Each row is a point. To make a cloud, some directions were put in groups of two or more. Within a group, all points are equally far from the middle, so they leave a hole (a ring in 2 directions, a hollow ball in 3). The other directions are filled evenly. Then the cloud was stretched, turned, moved and blurred a little. How many holes are there, and how many directions does each take, smallest first?
(in the rows, 128 means zero)

Cloud (15 x 2)
[[165 117]
 [165 116]
 [ 98 158]
 [130  80]
 [166 125]
 [ 90 138]
 [ 89 135]
 [163 111]
 [ 88 119]
 [161 164]
 [ 97  94]
 [ 90 109]
 [101  87]
 [ 95 153]
 [109 171]]
Holes: 1 (2)

Cloud (19 x 3)
[[126  94 161]
 [119 163 162]
 [135 103 125]
 [104  81 172]
 [148 136 134]
 [105 148 131]
 [ 96 196 122]
 [124  99 169]
 [ 75 127 145]
 [ 82 148 110]
 [110  60 148]
 [134  67 118]
 [ 89  70 168]
 [100 101 160]
 [123 132 151]
 [ 89 115 119]
 [112  97  81]
 [129 101 119]
 [135 118 167]]
Holes: 0

Cloud (29 x 4)
[[167  95 118 172]
 [144 147 109 198]
 [125 104 102 177]
 [143 162 150 129]
 [151 103 115  98]
 [129 115  70 171]
 [142 137 140 100]
 [152 139 180 161]
 [132  79 136  78]
 [155 109 159 185]
 [123 135 160 152]
 [124 157  94 101]
 [197 135  94 151]
 [119 111  49 131]
 [152 136 188 150]
 [ 97 140 109  93]
 [132 103 112 179]
 [ 98 126 151 134]
 [163 132  70 138]
 [147 103  97 172]
 [ 92 114 154 100]
 [157 131  88 191]
 [156 110  87 126]
 [106 111 168 138]
 [166 155 152 116]
 [143 140 159 110]
 [127 102 129 176]
 [ 78 105 132 149]
 [168 110 148  97]]
Holes: 1 (2)

Cloud (53 x 6)
[[124  92 142 163 100  85]
 [179 133 130  72 104 105]
 [ 62 120  83 169 154 140]
 [148 158 109  88 113  98]
 [139 162 107 159 161 104]
 [129 144  84 107 139 164]
 [137 127  77 123 140 102]
 [145 156  98 156 182 151]
 [125 119 119 137 204 169]
 [101 152  81 115 190 136]
 [104 100  96  93 133 106]
 [150 161 123  90 103 106]
 [ 87 185 101 159 146 146]
 [128  98 135 148 108 149]
 [ 71 134 139 105 112 125]
 [ 63 133 132 108 115 179]
 [ 64 145 116 152 159  88]
 [125 174 109 166 159 127]
 [121 100 131 158 155 176]
 [140 137 141 110 178 118]
 [129 128 172 113 123  99]
 [106 100  78 153 123  85]
 [110 112  74 120 143  95]
 [ 83 156 110 178 122 159]
 [ 93 101 130  91 138 172]
 [ 42 160 107 169 162 174]
 [ 88  81 123 121 136  96]
 [ 97 167 110 108 200 163]
 [121  77 130  85 137  99]
 [146 161 103  88 122 123]
 [125  85 139 165 108  91]
 [101 129 118 162  96 105]
 [103 164 132 137  97 170]
 [106  99 120 126 181 154]
 [115  91 158 147 117 123]
 [103 127  96 107 112 183]
 [125 128 172  80 123  87]
 [134  80 139  54 122 105]
 [134 146 149  84 169 148]
 [117 106  92 163 121 122]
 [121 139 141  68 146  87]
 [139 161 133 139 188 171]
 [117 166 113 100 110  96]
 [144  88 135 129 117 141]
 [111  94 166 116 114 162]
 [117 116  77 161 143 128]
 [141 176 125 102 117 149]
 [147 160  98 129 159 169]
 [ 83 155 106 157 119 103]
 [102 122  92 195 149 170]
 [135 114 126 124 188 163]
 [160  61 159  82  85  94]
 [104 104  87 106 144  98]]
Holes: 2 (2, 2)

Cloud (105 x 9)
[[104 148 147 154  87 115 171 152 118]
 [ 81 149 174 188 126 148 155  97 103]
 [160 122 148 113 149 100 113 147 144]
 [148 129 140  96 137 103 139 144 139]
 [112 135 119 169 168 157  80 120 114]
 [103  97  76  66 184 153  85 126  99]
 [ 91 147 124  99 145 152  99 161 167]
 [131  98 165 203  99 153  55 128 120]
 [ 58 102 115 132 177 113 111 151 113]
 [ 79 132 105 158 117  95  93 123 129]
 [ 78 163  90 168 170  95  86 114  93]
 [110 129  73  89 119 124 133 157 189]
 [101 199 128 145 106 112 110 119 107]
 [ 90 182 152 152 121 135 179 144  96]
 [112 173  87 168 163 141  90 115 114]
 [163 107 110 163 115 168 108  78 105]
 [ 83 105 143 154  94 178 154 112  85]
 [161  83 133 142 137 135 135  99  71]
 [ 88 113 148 145 163 140 155 161 114]
 [103 103 167 127 116 130  47 108 104]
 [186 126 145 159 115 124  93 133 106]
 [ 87 137 147 117 163 154  98 141 154]
 [146  86 188 127 139 150  72  98 108]
 [177 130 151 140 144 111 125 134 120]
 [164 130 112 165 118 144 139  70 103]
 [125 120 109 130  95 101 102 103  99]
 [161 124 135 173  76 156  48 136 107]
 [ 77 129 123 104 111 109 119 145 101]
 [ 68 159 107 146 112 117 127 112 156]
 [ 71  86 146 147 124 105 121 156 146]
 [111  72 155 177 133 103 104 130  89]
 [138 109 210 197 111 108 134  87  95]
 [114 147 106 162 142 114 113 117 182]
 [113 149 113 155 119 144 134 146  65]
 [119  98 208 119 121  90 180 143 133]
 [141 114  83 102 128 136 108  94 100]
 [107 147 137 177 129 129  86 141 139]
 [ 90  85 150 176 148 131  87 127 163]
 [103 108 102 187 175 133 133 131  72]
 [ 48 132 172 121 116  83 186 156 148]
 [140 144 171 111 158 142 132 105 105]
 [136 110 210 173 136 136 115  82  57]
 [ 97  99 113 115 135 147 102 108 153]
 [ 59 150 158 133  97 128 115 127 181]
 [141 189 127 140  94 136 114 117  73]
 [ 94  70 172 161 134  92 121 149 115]
 [ 98  95 171 160 110 110 142 112  80]
 [136  59 164 112 165 161 137 112  68]
 [ 94 103  85 141 109 149  95 135 134]
 [141 173 149 119  98 140 129 116  76]
 [180 159 119 131 127 133 121 115 132]
 [132 153 125 174 134 152 116 131 147]
 [126 130 145 171 114 171 109 150 129]
 [148 127 139 166  96 124  77 159 133]
 [115 114 131 149 122  74 134 131 111]
 [102  68 122 158 163 143 110 133 127]
 [161  48 161 177 131 169  74 100 143]
 [109  65 136 199 136 146  90 123 123]
 [ 78  99 137 174 173 134 118 114 101]
 [120 161 154 102 117 111 139  85 142]
 [112 181  90 149 103 169  72 124 106]
 [143 134 130 119 134 112  93  95 144]
 [150  92 117 138 103 157 138  92 120]
 [142  62 127 142 164 149 120 116 105]
 [120 174 184  99 151 107 175 111 110]
 [123 133 126 186 104 178  59 114  86]
 [124 129 152  84 147 115 159 127  87]
 [102 142 156  83 193 143 140 140 133]
 [171 114 170 173  99 125 147 136  88]
 [121 153  92 144  81 170 130 152 112]
 [ 99 163 148 138  69 160 122 146 145]
 [119 128 180 193 117 141 131 153 135]
 [130  82 140 146 120 111  86 166 114]
 [155 117 136 174 138 115  97  77  60]
 [120 112 159 169 102 153 117 168 147]
 [169 151 137 117 113 149 167 121 122]
 [143 160 112 180 148 150 118 129 133]
 [ 96 125 155 136 130 120 147 104 187]
 [ 99  68 166 155 156 131 116 116 170]
 [135 128 133  83  75 116 138 137 136]
 [106 150 148  83 170 102 128 141  76]
 [160 146 167 135  75 150 109 101 101]
 [143  97 157 138 179 114  84 105 140]
 [146  79  93 162 117 163  99 110 133]
 [ 93  95 166  79 139  82 159 119 155]
 [144 147 159 136  91 160  98 120  67]
 [136 184 135 143 122 112 106 107  81]
 [100 148 131 107 125  62 170 125 116]
 [133  87 137 153 139 116 126 104 171]
 [ 67  76 157 144 120 135 138 142 156]
 [150 127 141 181 112 127 111  70  46]
 [119 149 117 120 176 116 101 134 179]
 [120 142 189 100 146 109 130 111 138]
 [100 126 131  81 144 142 157 156 164]
 [153  94 123 134 158 121 129 103  59]
 [134  65 187 153 152 123 108  85  74]
 [ 60 160 163 139 157  91 114 101  83]
 [124 116 113 107 149 104 130  96 124]
 [147  51 177 145 115 137 153 104 134]
 [ 52 109 144 144 124  99 139 136 176]
 [100  98 138  94 172  84 149 118 159]
 [142  96  96 109 160 128  87  98  63]
 [134 132 122 195  89 186  89 104 113]
 [151 154 163 170 104 109 136  78  94]
 [ 91 128 132 169  77 154 132  97  65]]
Holes: 2 (2, 2)

Cloud (86 x 9)
[[164 144  91 126 142 142 163 141 147]
 [155 155 148 162  93 139 164 116 148]
 [147 150 156 180 100 117 136 101 160]
 [137  74 113 109 179 150 123 135 167]
 [122 115 111 191 108 116 127  85 126]
 [134 146 136 160  72 124 107 190 135]
 [139 144 145 130 124 120 158 135 109]
 [121 102 165 168 122 175 163 127 138]
 [119 131 144  87 119 101 164 114 164]
 [185 119 124  70 187 125  91 174 175]
 [148  96 161  97 144 172 110 139 126]
 [180 133 159  75 173 138 151 173  77]
 [150 121  99 166 132 132 125 174  84]
 [114 124 133 140 163 164 154 160 143]
 [148 137  97 163 134 168 154 147 118]
 [192 120 116 114 134 159 138 163 154]
 [159 134 123 177 149 139 158 185 147]
 [156 117 109 149 150 119  97  68 185]
 [130 124 138 141  94 119 144 217 115]
 [137 131 125 128 128 120 136 145  82]
 [110 149  95 210 140 137  93  98 116]
 [129 124 166 129 155 154 147  87 159]
 [173 104  97 184 108 101 130 162  88]
 [144 139 116 183 166 146 123 123 122]
 [118 115 134 194 159 166 101  91 151]
 [170  77 133 109  84 117 146 173  78]
 [118 104 159 138 141 124 160 108 185]
 [111 144  65 181  73 150  91  71 151]
 [146 111 155 188 150 175 123 118 120]
 [176 152 147 123 177 156 126 233 159]
 [127  89 131 192 116 178 137  71 140]
 [156  92 158 152 169 136 154 180 131]
 [166 138 122 118 140 134  76 134 212]
 [143  92 138 136 107 163 163 170 122]
 [182 139 148 101 142 142 119 202 154]
 [119  69 117  99 151 170  97  66 175]
 [ 81 154 134 126 149 164 128 109 143]
 [180 134 130 149 157 140 126 167  79]
 [153  96 124 101  95 114 139 120  91]
 [163 180  91 118  97 115  97 141 121]
 [140 145 111 120 124 165  89 113 152]
 [163 101 114 183 100 143 102 203 156]
 [163 128 149  87  90 169 101 124 167]
 [150 108 124 132 152 158  89 147 112]
 [153 104 113 161 175 143  79  78 148]
 [144 142 111 106 183 119 111 134 124]
 [152 111  99 139 162 133 123 116 106]
 [144  93 147 127 126 115 168 191 109]
 [143  86 154 106  83 145 113 103 119]
 [214 135 129 137 134 140  92 127 115]
 [112  96 167 114 191 136 145 189 152]
 [127 143 125 115 164 164 176 141 161]
 [188 145 121  65 137 108 120 138 117]
 [127 109 115 141 134 154  56 175 132]
 [197 130 146 133 130 144  61 163 214]
 [141 100  98 141 116 141 107  75 170]
 [168  60 114 169 141 144 132 161 145]
 [156 126 118 181 101 127 138  89 141]
 [174 156 139 118 142 126 150 212  80]
 [205 130 148  68 148 157 112 135 109]
 [136  99 158 156 103 112 134 113 118]
 [122 140 161 128 138 112 131 156 165]
 [153 170 101 141 113 128 171 114 117]
 [169 110  95  88 129 165 148 171 124]
 [109 145 130 118  96 133 128 146 203]
 [136  82 144  46 168 162 128 104 186]
 [151 115 135 127 116 140 167 145 184]
 [122  77 129 108  94 130  97 164 162]
 [139 163 142 133 116 156 118  87 164]
 [135  88 122 172 150  99 171 150 164]
 [108  99 101 130 172 117 150 145 136]
 [166 145 130  93 100 117  72 121 182]
 [149 156 104 139 154 145  93  75 175]
 [121 120 101 162 157 152 115  85 140]
 [149 176 120 121 114 137  78 172 123]
 [121 157 156 121 105 133 145 126 199]
 [130 168 106 152 137 138  96 120 166]
 [118  64 164  76 164 149 197 146 161]
 [163 105 110 169 130 185  82  98 155]
 [166 117 149  81 155 150 101 133 138]
 [126 113 101 116 129 124 144 115 183]
 [157  96  95 157 107 148 118  77 131]
 [107  85 110 175 138 150 115  56 176]
 [132 129 101 174 114 140 148 121 139]
 [154 131  82 138 146 134  88 121 114]
 [130 114 134  93 163 163 108 100 154]]
Holes: 0

Cloud (86 x 9)
[[ 60 117 161 105  93 136 120 170 126]
 [103 124 150  93 131 170  90 120 121]
 [146 123 148 134 159 148 167 165  96]
 [143 138 135 137 152  94 115  87 121]
 [126 118 127  73 104 105 150 130 126]
 [159 121  92 154 163  86 128 177 142]
 [170 142 175 120 167 128 107 110 126]
 [153 114 109 129 177  91 128 142  82]
 [130 131 176 140 163 103 144 159 121]
 [ 66 144  94 112 126 111  70 111 163]
 [141 113 170 173 131 105 140 161  85]
 [101 155 111  83 149 152 140 173  94]
 [158 133 139  99 123 147 107  94 144]
 [112 156 183 158 159 115 122 137  87]
 [178 132  71  76  95 135 133 126 127]
 [ 93 139  90 137 147 140  98 104 130]
 [102 138 119  67 155 133  77 153 140]
 [138 106 120 167 107 147  80 121 170]
 [160 145 168 154 130 194 128 114 164]
 [ 77 135 116 164 178 107  81  69 110]
 [150 151 154 100 134 149 175 144 120]
 [136 115 111  95 148 168 159 150 112]
 [124  93 138 136 183 129 137 123  87]
 [117 167 146 107 187  99  82 127  87]
 [ 56 178 115 117 118 104  82 131 127]
 [125 150 130  79 154  80 113 118 138]
 [121 195 128  72 174 166 102 124 114]
 [124 127  89  91 120 160 135 162 186]
 [174 154 202 121 157 152 141 126 148]
 [122  75 139 153 137 204 132 141 126]
 [ 99 140 113  82 135 108  84 104 139]
 [152 185  94 130 140 164 155 144 125]
 [129 123 128 191 162  96  94  99 164]
 [139 176 132 134 147 110  98 121 121]
 [176 114 112  94  80 118 124 126 120]
 [152 174 165 117 118 101 122  91 133]
 [140  90 164 192 114 124 125  87 130]
 [ 83 187 151 169 131 148 114  93  84]
 [136 128  75  65 132 175 117  98 143]
 [172 158 145  92 120 169 136  91 161]
 [115 119 116 111 161 105  99  98 149]
 [110 157 110 157 124 105 116 120 116]
 [178 192  75  78 120 115 107 127 111]
 [179  90 154 140 118 177 135 138 110]
 [104 174 100 145 181 122 135 147  90]
 [138 155  90 114 124 145 105  96 148]
 [108 147 178 103 135 194 117 117 139]
 [159 110 168 126 107 133 144 156 110]
 [102 137 219 164 157 130 104 155 122]
 [144 137 131 145 156 108 102 168 124]
 [139 123 165  92 145  51 160 166  71]
 [149 122 136 146 114 103 134 163 172]
 [144  90 163  83 146 117 139 156 160]
 [133 166  69 164 159  88 103  83 145]
 [ 84 158 119 115 142 108 162 122  79]
 [ 48 131 190 170 112 125  94 103 134]
 [118 155 145 127 172 175  84 119 141]
 [129 118  97  91 157 117 148 168  96]
 [220 140 116 111 149 116  95 111 145]
 [125 136 153 124 147  80 131 134 165]
 [132 151  73  68 151 150 160 159 103]
 [111 133  68  81 115 130 130 105 121]
 [ 78 161 173 123 142  58 107 102 117]
 [137  91 176 116 126  97 154 128 129]
 [116 130 120 130 185  88 128 170  62]
 [ 53 185 145 171 119  72 113 126  94]
 [154 141 153  94 141 122 133 160 110]
 [ 90 154 124 121  84  77 117 131 107]
 [135 148  97  72 107  99 150 142  69]
 [150 151 167 170 133  70 107 103  72]
 [ 73 150 168 143 152  99 133 182  93]
 [131 150 107  74 119 161 160 104 146]
 [ 70 111 152 140 125 101 160 142 169]
 [138 132 112  94 173 175 165 172 105]
 [120 110 164 164 128 155 164 103 134]
 [123 154  62 114 116 132 145 163 134]
 [153 123 128  58 135 111 180 160 132]
 [126 147 105 127 135  81  83 127 104]
 [144 166 136 120 110 132  84  90 198]
 [160 141  79 120 128 126  90 146 152]
 [ 92 146 172 100 150 108  87 109 122]
 [190 218 133  93 131  79 100 112 152]
 [150 201 119  70 111  79 101 107 181]
 [172 147 120 134 131 122  92 128 139]
 [127 124  86 129 131 124  62 129 187]
 [ 87 104 151 116 154 151  97 153 161]]
Holes: 0
